Rows are points. Examples show where two turns around zero, p and q, send a point. Write where each new point lands after one turn and then the other. Backwards means that the second turn is done in reverse. Each puzzle has new turns, and all numbers are rounded.

Turn p:
-0.70; 0.41 => -0.81; 0.02
0.15; -2.10 => 1.14; -1.77
0.55; 1.69 => -0.33; 1.75
Turn q:
-0.60; 1.15 => 0.03; 1.30
0.84; -1.93 => -0.19; -2.10
-1.55; 0.89 => -0.93; 1.53
1.31; -0.12 => 1.09; -0.73
Where do these land?
p, then q: -0.81; -1.10 => -0.81; -1.10
q, then p: 0.43; -0.59 => 0.43; -0.59
q, then p: -0.07; -1.02 => -0.07; -1.02
q, then p: 0.44; 2.72 => 0.44; 2.72

Turn p:
-1.35; 1.27 => -1.17; 1.44
-0.53; -0.33 => -0.57; -0.26
1.89; -0.94 => 1.75; -1.19
Turn q:
0.43; -0.88 => -0.16; -0.97
0.72; 0.15 => 0.67; -0.30
1.13; 1.55 => 1.82; 0.60
-2.28; -0.82 => -2.33; 0.66
Where do these land?
q, then p: -1.55; 1.15 => -0.34; 1.90
q, then p: -0.41; 0.07 => -0.25; 0.33
p, then q backwards: 1.04; -1.89 => 1.80; -1.19
p, then q: 0.32; -1.17 => -0.57; -1.07
p, then q backwards: 0.60; 1.84 => -0.33; 1.91

Turn p:
-0.22; -0.45; -0.90 => -0.62; -0.70; -0.43
0.10; -0.30; -0.51 => -0.16; -0.52; -0.26
1.14; 3.24; -0.10 => 1.72; 2.10; -2.10
-1.65; -1.23; 0.64 => -1.55; -0.05; 1.50
0.63; -1.27; 0.87 => 0.60; -0.84; 1.30
Turn q:
1.88; 1.30; -0.04 => 1.70; 1.44; 0.51
1.05; 0.87; -0.33 => 1.09; 0.88; -0.01
-1.60; 0.15; 1.18 => -1.96; 0.23; 0.28
-1.58; 0.38; -1.42 => -0.76; -0.07; -2.02
0.77; -0.23; -0.64 => 0.98; -0.28; -0.16
-0.53; -2.47; 1.25 => -1.06; -2.20; 1.40
Where do these land?
q, then p backwards: 1.25; 1.53; -0.22 => 0.51; 1.51; 1.19
p, then q: -1.50; -1.01; -0.90 => -1.75; -0.80; -0.61
q, then p: -2.07; -1.06; 0.28 => -2.22; -0.39; 0.65
q, then p backwards: 0.42; -0.76; -0.19 => 0.66; -0.60; -0.03
p, then q backwards: 1.90; 1.30; 1.03 => 2.09; 0.85; -1.13

Turn p:
-1.83; 1.30; -1.01 => -2.28; 0.20; -0.92
0.16; -0.26; -1.54 => 0.20; -0.18; -1.55
2.26; -1.21; -0.52 => 2.54; 0.05; -0.63
1.52; -0.02; 0.63 => 1.36; 0.75; 0.56
-1.09; -0.17; 0.38 => -0.85; -0.68; 0.43
-1.02; 0.36; 2.05 => -0.97; -0.15; 2.10
Turn q:
2.10; -0.29; 0.09 => 1.47; -1.51; 0.23
1.01; -1.37; -0.45 => 0.27; -1.51; -0.86
0.56; 1.15; -0.49 => 1.19; 0.66; 0.13
-0.44; -1.29; -0.69 => -0.75; -0.51; -1.23
-2.42; 0.52; 2.07 => -2.39; 1.28; 1.76
-0.81; 1.28; -0.54 => 0.20; 1.60; -0.03
Where do these land?
q, then p: 0.99; 0.81; 0.62 => 0.96; 0.36; 0.98
q, then p: -1.00; 0.48; 0.49 => -1.01; 0.37; 0.55
q, then p: 1.45; -3.12; 0.15 => 1.15; -3.08; -1.02
q, then p backwards: 0.17; -0.40; 0.32 => -0.41; -0.34; 0.12
q, then p backwards: 0.25; 0.95; 0.18 => 0.75; 0.14; 0.64
p, then q: -1.86; 1.27; -1.76 => -1.15; 1.97; -1.72

Turn p:
-0.77; 1.31; 0.37; 0.99 => -0.68; 1.49; 0.41; 0.76
0.71; 2.96; 0.64; -0.81 => -0.58; 2.45; 0.45; -1.94
-0.32; 0.94; -1.03; 0.80 => -1.15; 0.74; -0.79; 0.45
0.93; 0.32; 0.82; 1.02 => 1.10; 1.12; -0.34; 0.33
0.72; -2.19; -0.31; 0.56 => 1.30; -1.56; -0.95; 0.82
0.69; -1.75; -0.36; -0.81 => 0.86; -1.79; -0.44; -0.43
-1.94; -1.60; -0.15; -1.74 => -0.84; -2.45; 1.64; 0.01
Turn q:
1.26; -1.39; 0.16; 0.62 => -0.47; -1.68; 0.41; 0.84
-1.63; 0.03; 0.57; 1.25 => -0.89; 1.24; -1.06; 1.04
-1.39; 1.54; -1.31; 0.18 => 1.13; 1.38; -1.60; -0.57
-0.29; -1.48; 0.96; 0.37 => -1.66; -0.42; 0.16; 0.62
1.81; -0.77; 0.14; -1.09 => 0.11; -1.57; 1.50; -0.60
-1.03; -1.13; -0.74; -0.65 => -1.03; -0.34; -0.98; -1.08
1.27; 3.20; 0.22; -0.69 => 2.82; 1.39; 1.56; -0.26
Where do these land?
q, then p: 0.20; 0.40; -2.13; -1.59 => 0.32; -1.45; -0.43; -2.21
q, then p backwards: -2.37; 1.23; 0.12; 1.11 => 0.98; 1.74; -0.45; 2.05
p, then q backwards: 1.96; -0.01; 1.65; 0.12 => 0.30; 2.28; -1.03; -0.49
q, then p: 0.59; -1.45; 0.26; -0.97 => 0.26; -1.22; 1.34; 0.34
q, then p: -0.38; -0.18; 0.10; 1.32 => -0.48; 0.31; -0.78; 0.99

Turn p:
-1.03; 0.24; 1.39; 1.44 => 0.74; 0.54; 1.19; 1.69
-0.25; -0.72; -0.46; -4.37 => -3.02; -0.78; 0.85; -3.07
-0.33; 0.72; 0.12; 0.65 => 0.01; 0.45; -0.16; 0.91
1.18; 0.93; 0.79; 1.37 => 1.35; 1.55; -0.52; 0.51
0.91; -0.76; -0.39; 1.01 => 1.40; -0.45; -0.61; -0.16
0.17; 0.38; -1.37; 0.98 => 0.28; -0.46; -1.48; 0.72
-0.64; -0.79; -0.09; -1.09 => -0.77; -0.85; 0.72; -0.63
Turn q:
-1.44; -0.93; -0.84; 0.89 => -0.70; -1.09; -1.46; 0.79
1.53; -0.60; -1.52; -0.68 => 1.49; -1.03; -0.07; -1.47
-0.19; -0.29; 0.65; -0.04 => -0.28; -0.08; 0.48; 0.48
1.16; -0.59; -0.93; 1.42 => 1.82; -0.44; -0.92; 0.45
-1.01; 1.64; 0.33; 1.08 => -0.75; 1.73; -1.01; 0.63
-0.05; 0.77; 2.32; -2.67 => -1.59; 0.92; 3.00; -0.87
Where do these land?
q, then p: 1.29; 0.87; -0.43; 1.94 => 0.59; 0.96; -2.23; -0.33
q, then p: 1.90; -0.94; 0.05; 1.30 => 1.99; 0.68; -0.89; -1.00
q, then p backwards: -2.25; -0.51; 0.15; -0.85 => -1.48; 0.52; -1.16; -1.51
p, then q: 1.62; 0.46; 1.17; 0.87 => 1.12; 1.51; 0.32; -1.15
q, then p backwards: -0.92; -0.12; -0.61; -1.86 => -0.19; -0.60; -0.56; -2.00
p, then q: -1.64; 0.23; -0.33; -1.40 => -1.79; -0.51; -0.24; 1.13

Turn p:
-0.66; 0.73; -1.31; -0.54; 1.84; 0.78 => 0.10; 1.06; -0.20; -1.31; 1.67; 1.13
-1.41; -0.09; -0.74; 0.67; 1.15; -0.81 => -1.09; 0.68; -0.21; -0.25; 1.65; -0.70
2.26; 0.69; 1.24; 1.76; 0.09; 0.97 => 2.27; -0.15; 0.67; 2.31; -0.04; 0.46
1.53; -0.64; -0.68; -0.79; -2.05; -0.79 => 0.89; -1.03; -1.30; -0.47; -1.97; -1.00
-0.79; 1.18; 1.81; 1.54; -0.85; 1.32 => -0.44; 1.37; 1.38; 2.21; -0.85; 0.73
0.86; -0.03; 0.51; -1.98; -1.06; -1.15 => 0.45; -1.16; 0.55; -1.47; -1.65; -0.80
-1.79; -1.84; -0.83; -0.66; 0.87; -0.31 => -2.18; -0.76; -0.88; -1.02; 1.18; 0.18
Turn q:
-1.03; 0.31; -0.58; -0.49; -0.23; 0.87 => -0.08; -0.26; -0.71; -0.89; -0.86; 0.66
-1.19; 0.81; -0.25; 1.53; -0.04; -0.31 => -0.75; 1.05; -0.07; 0.76; -1.51; 0.24
0.54; -0.45; -0.30; -0.17; -0.82; -2.35 => -0.18; 0.33; 0.12; 0.22; 0.30; -2.55
-0.03; 0.00; -0.73; 1.50; -0.62; 1.27 => 0.83; -0.42; 0.17; 0.92; -1.56; 0.78
-0.72; -0.05; -0.61; -0.89; -0.57; 0.40 => 0.05; -0.49; -0.62; -1.10; -0.58; -0.06
-0.29; -1.21; -0.49; -0.19; 0.89; 0.69 => -0.59; -1.46; -0.40; 0.24; 0.21; 0.58
0.54; -0.40; 5.69; 0.64; -0.10; 0.76 => -0.51; 1.14; 5.02; -0.73; 1.83; 1.77
1.43; 0.36; -1.37; -0.83; 2.46; -0.71 => -0.02; -0.03; -2.27; 1.21; 2.16; -0.07
0.76; 0.63; -1.35; -1.09; -0.98; -0.62 => 1.26; 0.16; -1.23; -0.63; 0.00; -1.35
Where do these land?
q, then p backwards: 0.29; 0.57; 1.61; 0.70; -0.70; -1.79 => -1.13; 1.90; 0.72; 0.75; 0.21; -1.08
p, then q backwards: -0.06; 1.05; 1.24; 1.12; -0.99; 0.86 => 0.16; 0.58; 0.30; 2.27; -0.17; -0.05
q, then p: -0.70; -1.16; 1.48; 0.56; 1.45; -0.67 => -1.94; 0.45; 1.13; 0.70; 0.97; 0.47
q, then p: 0.74; -0.15; 0.34; 2.12; 1.77; -2.16 => -0.64; 1.85; 0.72; 1.94; 1.77; -1.32
q, then p: -0.58; -0.75; -1.72; -1.04; -1.55; 1.48 => 0.10; -1.81; -1.81; -0.85; -1.50; 0.02
p, then q: -0.76; 0.82; -1.70; -1.71; -0.10; 1.04 => 1.14; 0.02; -1.55; -1.98; 0.04; 0.72
p, then q backwards: 1.06; -0.38; -1.25; -1.75; 0.13; 1.24 => -0.43; 0.66; -0.66; -1.36; -0.19; 2.12
